Rows are points. Before rounding, the points of a table are all equally far from one centre. They may lie mostly on one side of it. Write the centre, to within rounding.
In the rows, 128 means zero.

Points (8 x 3)
[[ 88 129 114]
 [154  44 169]
 [155  32  95]
 [ 80  78  93]
 [136  34  86]
 [129 150 127]
 [ 76  91 147]
 [ 78 114 118]]
Centre: [136  86 124]

Points (19 x 12)
[[ 58 126 161 105  92 130  93 138  61 145 174 160]
 [ 62 140 122  87  81  56 108 146 112 127  71 137]
 [ 38 139 152 116 109 115  85 185 145  86  94 126]
 [ 30  72 138 118  93 123 102 142 152 100  38 145]
 [ 34 181 144  89  82 181  98 126 114 163  97 105]
 [ 10 119  92 137  53 125 148 116  90 186 135  83]
 [  8 136 155 136  94 143 158 165 126 100 162  78]
 [ 50 136 145  84  77 139 170  68 160 176 111  84]
 [ 69 102 108  69  79 119 174  94 169 119  88  78]
 [ 74 184 157 138  92 147 194 128 126 144  91 147]
 [ 45 157 133  92  85 145 168 164 149  77  79 115]
 [ 55 113 120 119 105 118 131 119 172  91  57  58]
 [ 89 156 168  86 129 141 117 105 133 115 156  76]
 [ 69 160 164  95  41 153 190 125 116 106  95 148]
 [  7 133 177 154 125 165 122  89  81 165 107 134]
 [ 74 135 149 121  78 112 117 163 149 146  59  46]
 [ 11  86 144 167 114 167 163 158 150 124 116  72]
 [109  86 120 107 128  75 100 120 115  94  88 141]
 [ 92 119 211 153  94  66 124 130 124 119 101 124]]
Centre: [ 63 106 140 125  87 135 132 124 115 133 109 115]

Points (31 x 24)
[[172 153 192 107  72 175 160  63  81  72 190 167  63 110 171 145 102 118
  142 144 165 103 146 121]
 [160 139 170  81 159 200 205  85 113 117 119 184  72  99 180 101 130 201
  176 124 174 217 179 121]
 [156  91 141 131 162 151 136 120 157  34 167 115  63  57 171  97 133 152
  105 107 148  56 153 146]
 [153 151 232 165 148 205 136  53  92  54 150 186  86  96 193 131 133 153
  154 117 187 126 168 165]
 [117 112 181 134 109 184 192 133  65 136 136 135  78  95 198 155 111 146
   98  74 146  67 111  93]
 [123 158 214 109 122 185 145 116 178  74 141 147 103 109 155  55  93  92
  130 120 169 106 144 169]
 [113 123 121  97 163 205 145 117  88  96 139 189 104  31 143 147 127 113
  114  65 219 181 155 130]
 [137 126 176 158 144 187 158  98 103 171 107 182  89  38 189 184 122  86
  102  85 102 114 232 126]
 [159 142 205 132 135 212 163 139  78 130 120 146  37  29 215 177 145 131
   96  90 125 157 134 118]
 [146 153 203 129  87 225 181 127 137 135 114 229  88 139 157 154 148 172
   96 104 172 138 132 144]
 [123 119 176  98 151 222  95 115 117  45 120 165  50  88 158 169 117 158
  161 117 105  78 122 154]
 [182 145 166  89 175 209 187 112  96 172 105 196  70  58 195 157  87 200
  146  98 122 152 165  88]
 [203  86 185 119 146 199 142 115 101  98 149 206 136  53 197 123 198 164
  120 107 125 172 159 163]
 [115 153 170 125 153 247 142 147  75 171 135 188  66  95 185 123 144 171
  153  79 136 170 134 125]
 [141 162 131 111 112 183 129 128 150 110 107 216 116  64 189 119  67  89
   80  44 163 131 169 127]
 [189 104 208 145 169 201 108 141 100 108  70 181  50  87 162 168 109  91
  160 106 126  66 165 184]
 [146 127 159 137 162 190 101 135 121  96 112 161  18  96 129 140 148 121
   72  64 146  93 242 127]
 [116 167 201 123  91 173 167  77 105 116  95 217 102  76 198 108 115 200
   87  58 171 134 183 112]
 [174 154 189 153 147 232 140  93 124 191 116 164 132 123 156 150 132 111
  119  42 126 100 124 126]
 [130 144 165  91 159 197 185 174 128 103 122 224  48  81 170 161 115 177
  114  64 145 143 132 115]
 [168 157 218 134 166 208 141  72 122 100 146 112  36 122 147 168 120 184
  120 132 214 122 201 123]
 [141 147 214 145  91 159 156 120  95  72  81 166  61  95 143  79 139 158
  124  53 161  85 105  68]
 [186 204 164 158 112 226 154  91 141  84 129 169  80  76 180  88 107 177
  120  92 185  72 133 140]
 [194 156 179 126 127 186  94 104  86  73 123 153 110  71 171 103 176 124
   79  29 126 103 132  87]
 [149 115 227 117 130 188 199 128  60  63 122 198  70  94 159 189 146 116
  102 120 160 117 136 153]
 [186 160 206 136 121 205 140  67 111 104 113 174 118  63 132 121  58 110
  157 117 214 132  93 169]
 [186 196 192 100 156 177 133 120  75 130 110 185  91  75 122 126 150 160
  192  71 172 191  66 147]
 [153 102 172 128 147 209 122  87 103 145 113 199  93 108 180 188 143 138
  120  64 139  64 203 189]
 [167 106 237 134 157 215 160  93  93 100  66 139  41  66 153 148 138 207
  169 107 167  93 174 161]
 [184 176 181  97 127 161 146  83 118  82  93 190  99  67 206 214 135 162
  110  53 153 123 150 212]
 [107 190 165 111 112 206 162  53 122 125 130 224 124  52 141 146 134 149
  111  75 112 107 146 106]]
Centre: [158 147 148 135 140 135 135 114 110 119  93 142 103  92 146 134 130 148
 131 126 145 137 157 137]

Points (30 x 24)
[[150  82 142  71 158 115  98 156 117 105 185 163 200  69 196 113 159 108
   96  96 149 157 129 140]
 [136  97 176  67 185 108 159 183  83  83 114 227 118 101 193 100 107 128
  158  78 148 128 136 134]
 [124 108 148 117 194 121 159 173 151 106 106 178 109  92 203 168 100 227
  127  24 120 157 147 135]
 [ 75 104 105  79 161 100 148 178 120  60 108 199 126  75 221 141 127 197
  160  95 107 130 147 132]
 [112  63 208  77 117  94 182 192 147 113 145 195 135  42 159 120 155 121
  154  22 132 126 113 143]
 [131  86 198 100 133 124 179 151 141  83 122 211 129  84 191 198 132 161
  179   7 146 135 168  67]
 [114  61 247  72 147  96 138 176 151 145 127 182 143 128 201 151 120 116
  147  68 158  89 121 133]
 [ 89  68 157 113 155 152 138 171 145 130 174 227 139  79 180 159  86 164
  142 105 170 175  98 122]
 [133  49 175  82 153 102 203 164 110  98 148 185 130  75 225 153 119 154
  135  71 167 174 127 129]
 [100  43 134  99 201 158 168 156 117 111 114 211 109 115 195  91 111 139
  136  79 161 170 103 119]
 [137  97 162  99 144 111 156 149 142  71 156 170 167  70 191 188 115 146
  172  99 102  96 121  31]
 [136  80 154  74 164  69 108 206 149 139 165 167  89  95 120 144  67 117
  150  72 130 140 127 107]
 [139  75  86  58 193  85 103 178  83 116 121 189 138 135 192 159 112 166
  155  34 166 122 174  84]
 [118  77 145 103 159 100 160 152 147  76 167 195 150  94 209  91  93 174
  107  68 111 149  80 107]
 [117  90 176  73 137 150 136 153 129  87 139 167  83  21 187  95 135 181
  136  42 112 164 115 100]
 [100  70 198  75 147  84 162 127 146 117 109 219 113 128 186 109 141 155
   73  22  90 133 142 124]
 [ 91  83 185  97 198 132 132 154 127 101 157 213 122 110 222 112 185 147
  146  48 130 128 136  48]
 [115  90 152 125 139  90 173 147 129  84 174 201 107 100 179 164  90 170
   98  23 123 174 131  87]
 [ 98  21 157 122 170 139 180 127 138  81 128 202 176 123 183 139 144 132
  104  26 116 130 106 108]
 [124  81 142  48 142  99 142 151 111 122 176 223 127 124 174 153 112 156
  149  30  83 158  98 101]
 [157  92 169 125 158 125 152 133 146  87 144 185 102 115 170 167 108 147
  148  36 141 123  72 157]
 [ 90 151 169 105 156 110 176 187  96 115 152 203 144 100 172 164  87 155
  104  36 181  88 138 143]
 [122  83 224  87 171  60 135 131 164  90 140 173 154  61 161 160 131 126
  120  59 113 137 132  59]
 [127  79 133 102 164 109 112 170 109 139 147 215 142 101 199 118 178 125
  162  22  54 122 130 134]
 [ 95 106 148 128 142 137 134 166 128  72 143 215 151 111 233  99 149 143
  100  88 127 131  90  79]
 [160 121 167  65 188 128 185 160 121 110 165 188 124  78 191 158  78 127
  128  47 101 114 174  72]
 [151  92 122  68 204  93 113 140 105  87 140 212 151 102 187 116 184 124
  159  84 124 111 102  96]
 [ 79  93 192  54  78 105 132 180 140 115 151 225 174 115 189 103 162 134
  113  42 156  97 104 106]
 [162 124 141  41 173 110 146 145  96  98 136 171 130 131 199 145 126 170
  172  47 137 127 116 176]
 [142  51 129 101 142 115 107 155 118  82 136 219 150  68 242 131 119 146
  121  44 140  76 132 104]]
Centre: [116  95 138 100 130 124 144 143 143 140 123 159 147 103 152 122 139 156
 142  73 145 120 163 103]

Points (28 x 24)
[[114 115 167 213 164 147 109 150  76 145 152 160  56  63 125 184 127 107
   92 161 139  46 159 134]
 [142 100 143 204 153 146  74 130  85 128 140 163  65  79  95 181 103 136
  110 157 134  75 178 121]
 [145  85 126 196 174 145 104 121 129  93 131 147  82  62 104 168 132 114
  117 127 213  79 152 136]
 [115  76 135 185 157 149 150 145  61 113 139 175  94  60 107 186 134 126
   95 183 179  64 147 123]
 [138  77 110 214 175 134 172 140  89  85 160 146  80  87 103 184  93 147
  111 129 162  41 163 103]
 [128 105 125 227 155 142 124 140  77 116 161 187  39  74 127 173 131  85
  101 151 172  78 165 143]
 [138 104 174 178 169 120 160 179  63 110 137 172 100  74 117 192 126 148
  145 136 207  59 181 161]
 [143  94 132 201 178 153 141 123  67 108 165 169  70 117  91 186 100 115
  118 141 199  50 159 118]
 [143 108 142 187 171 184 138 151  50 104 143 148 101  38 106 176 160 114
  139 136 196  76 141 120]
 [132  79 145 163 165 135 128 154  54 113 132 143  80 127  97 167 107 123
   85 148 203  58 143 167]
 [119  84 148 177 174 185 112 158  99  81 148 164  75  53 120 164 145 116
   99 148 143  98 131 100]
 [159  90 156 214 170 153 140 201  49 125 162 165 104  85 111 173 120 124
  102 147 131  84 175 140]
 [ 90 129 145 200 174 126  96 146  75 130 161 161  81  79 108 160 118 108
   97 178 201  93 147 137]
 [110  87 148 193 158 104  78 122  57 106 154 179 120  63 122 202 144 103
  110 155 130  53 165 116]
 [158  96 125 148 170 133 116 179  69 131 205 170  74  64 145 206  97 101
  122 168 170  83 146 111]
 [112  63 170 185 145 145 151 111  91 127 134 155  60  66 103 208 126 117
  113 129 178  66 153 146]
 [123  90 127 203 192 139 107 158  44 106 138 140  84  63 121 177 114 134
   86 142 175  86 182 135]
 [162 107 142 223 174 170 153 118  75 164 164 152 114  58 129 191  95 115
   91 159 168  90 163 102]
 [118 109 134 198 180 125 129 181  88 153 135 154  94 108 106 171 128 114
  104 181 198  58 185 105]
 [118  61 125 195 178 173 121 172  58 101 158 153 106  91 121 210  88 106
  110 141 160  73 153 132]
 [117  94 142 203 153 162  98 135  50  92 162 133 125  78  94 189 141 111
  105 136 169  86 162 166]
 [114  82 142 186 207 167 162 157 108 104 164 164  97  79 118 201 100 158
  130 155 139  85 109 129]
 [145  67 155 156 200 161 129 181  95 112  96 149  88  90 113 182 135 138
  123 136 173  59 164 108]
 [129 103 145 227 187 140 126 138  96 113 153 141  43  79  97 188 112 135
  121 152 148 101 135 120]
 [153  96 146 172 197 158 157 148  61 158 168 145 104  60 114 164 116 101
   78 179 157  65 140 122]
 [126 105 151 168 158 137  95 143  78 131 142 173  45  41 146 195 140 157
  111 136 194  97 139 133]
 [136 129 118 249 155 113 125 142  85 147 166 164  79  79 144 206 138 101
   85 116 137  74 182 143]
 [137  92 129 197 193 177 179 135  85 101 136 156  61  89 147 196 146  97
  111 140 177  31 155  98]]
Centre: [127 109 133 166 143 125 142 124  85 132 147 135 113 114 185 134 123 120
 157 125 142  87 147 126]
